Every row gives one point. Each copy is the shape, with its points in the same order, turned, moved and blurred by noise. Say if it was mirrored as well.

Shape (7 x 3)
[[-29  14  14]
 [ 23   8 -34]
 [ 46 -10 -39]
 [-20  58  39]
 [ 37   4 -28]
 [ -4  -5  56]
 [ 58 -28 -12]]
Copy 1 (7 x 3)
[[ -8 -53  -2]
 [ 11  11 -23]
 [ 10  38 -10]
 [ 36 -80  -2]
 [ 20  20 -12]
 [  4 -51  48]
 [ 12  41  24]]
Copy 1 is: mirrored
Copy 2 (7 x 3)
[[-11  43  11]
 [ 34   3 -29]
 [ 44 -24 -34]
 [ 17  98   1]
 [ 46   2 -26]
 [ 21  49  51]
 [ 53 -25   2]]
Copy 2 is: only turned
Copy 3 (7 x 3)
[[  3  29  15]
 [ 34  10 -28]
 [ 31 -30 -48]
 [ 38  46  52]
 [ 37  -9 -38]
 [-11  -3  50]
 [ 24 -48 -32]]
Copy 3 is: only turned
Copy 4 (7 x 3)
[[-33  12   0]
 [ 41  15  17]
 [ 64   7  19]
 [-59  23  49]
 [ 44   7  25]
 [-51 -41  23]
 [ 55 -30  27]]
Copy 4 is: only turned

Shape (9 x 4)
[[ 25  -2 -23 -29]
 [-10 -28  -7  -4]
 [ -7 -48  13  44]
 [-59   0 -12   4]
 [-34  56 -42 -52]
 [-60 -48  60  23]
 [ 28   4 -55   7]
 [-42  43 -30 -32]
 [ -6  42  -9   1]]
Copy 1 (9 x 4)
[[-26  15  32  14]
 [  8 -33  24  18]
 [ 52 -40  31  38]
 [ 15 -23 -30   6]
 [-53  18 -39 -25]
 [ 52 -87  14 -20]
 [ -2  43  20  49]
 [-25  17 -51 -25]
 [ 15  30  -7 -10]]
Copy 1 is: mirrored
Copy 2 (9 x 4)
[[ 32   1  -2 -37]
 [  7  24  29 -12]
 [ 18  14  78  35]
 [-30  44   1  30]
 [-32  30 -74 -24]
 [-46  20  94  29]
 [ 55  15 -28   1]
 [-25  32 -52  -4]
 [ -7 -10 -22  11]]
Copy 2 is: mirrored

Shape (11 x 8)
[[ -55  -10   28   19  -61    7   39  -84]
 [ -22   -2  -39  -30   31   10    3   13]
 [   1  -17  -14  -30   72   32    2    8]
 [  23  -32   11  -49   20   11  -29   27]
 [-101   -7   52    4  -44    1    5  -57]
 [   0   -4  -25  -41   13   23  -26  -37]
 [   7  -33  -42  -49   37  -30   -9  -11]
 [  38  -11  -17    4  -37  -29   11   41]
 [  56   -2   24   18  -18  -62   23   22]
 [   7   49   41   16  -22  -37   -3   18]
 [   6   20    8  -54    6  -10   35   15]]
Copy 1 (11 x 8)
[[ 41 -70   4  74 -74  34 -21   6]
 [-39 -31 -10 -33 -13  12  17 -41]
 [-27 -44  24 -57   2  12  -1 -69]
 [-25  -7  35 -69 -12  -5 -19  -7]
 [-22 -75  20  79 -64  49 -42  18]
 [-11 -13  -2 -37 -55  20 -23 -47]
 [-18 -39 -38 -72 -16   0 -20 -27]
 [ 16   9  -7 -18   8 -34  25  27]
 [ 48   3  -5 -10  48 -19 -11  33]
 [  6  24  11  35  35  23 -17  17]
 [  2 -17   4 -36   4  52  19   3]]
Copy 1 is: mirrored
Copy 2 (11 x 8)
[[-77  -2   6  -9  -8 -72  38 -71]
 [-39   6 -29 -24  41  46  -9  -2]
 [-13  31  12 -31  61  51 -19  -4]
 [ 36 -16  -5 -47  25  40 -32 -20]
 [-82 -46  18  -8  11 -88   3 -33]
 [-39  15  -5 -51   7  32 -31 -37]
 [ -8  29 -56 -46  42  28 -40 -24]
 [ 32  -6 -59   5 -13  24  34 -13]
 [ 56  26 -52   3 -17 -23  32   4]
 [  7  -1 -11  -3 -40 -25  23  38]
 [ -7   6 -26 -67  26  12  32  16]]
Copy 2 is: only turned
Copy 3 (11 x 8)
[[-28 -36  96   4 -62  -7  38 -35]
 [-32 -26 -15 -56   5   3 -18  23]
 [-10 -49 -22 -59  29  37  -8  25]
 [ 26 -45 -34 -27  -8  28 -64  14]
 [-51 -60 105  18 -53 -13   8  27]
 [-29 -42  16 -49  10  16 -46 -19]
 [ 23 -45  -6 -75  13 -22 -55  16]
 [ 30  16 -44  -8 -34 -21 -14 -14]
 [ 68  25  -1   6 -17 -21   0  -7]
 [ 18  33  38  33  12   4  -7  18]
 [ 15   8  12 -41 -17  22 -32  33]]
Copy 3 is: only turned
Copy 4 (11 x 8)
[[ 64  59  15 -30 -70  22   2 -69]
 [-36  13   5 -41   6  44  -5  39]
 [-16  10  -3 -51  54  55   4  25]
 [ 25  -3   1 -44  45  10  13  64]
 [ 74  30  56 -36 -59  26 -40 -48]
 [ 17   9 -37 -69  -6  38 -12  30]
 [-24 -33 -13 -60   2  21  21  32]
 [ -2  16  -7  18 -11 -34  43  42]
 [ -1   5 -12  11  11 -71  41  -3]
 [ 11  29   5   5   0 -66 -31  -1]
 [-13  39  22 -60  14 -19   7  29]]
Copy 4 is: only turned
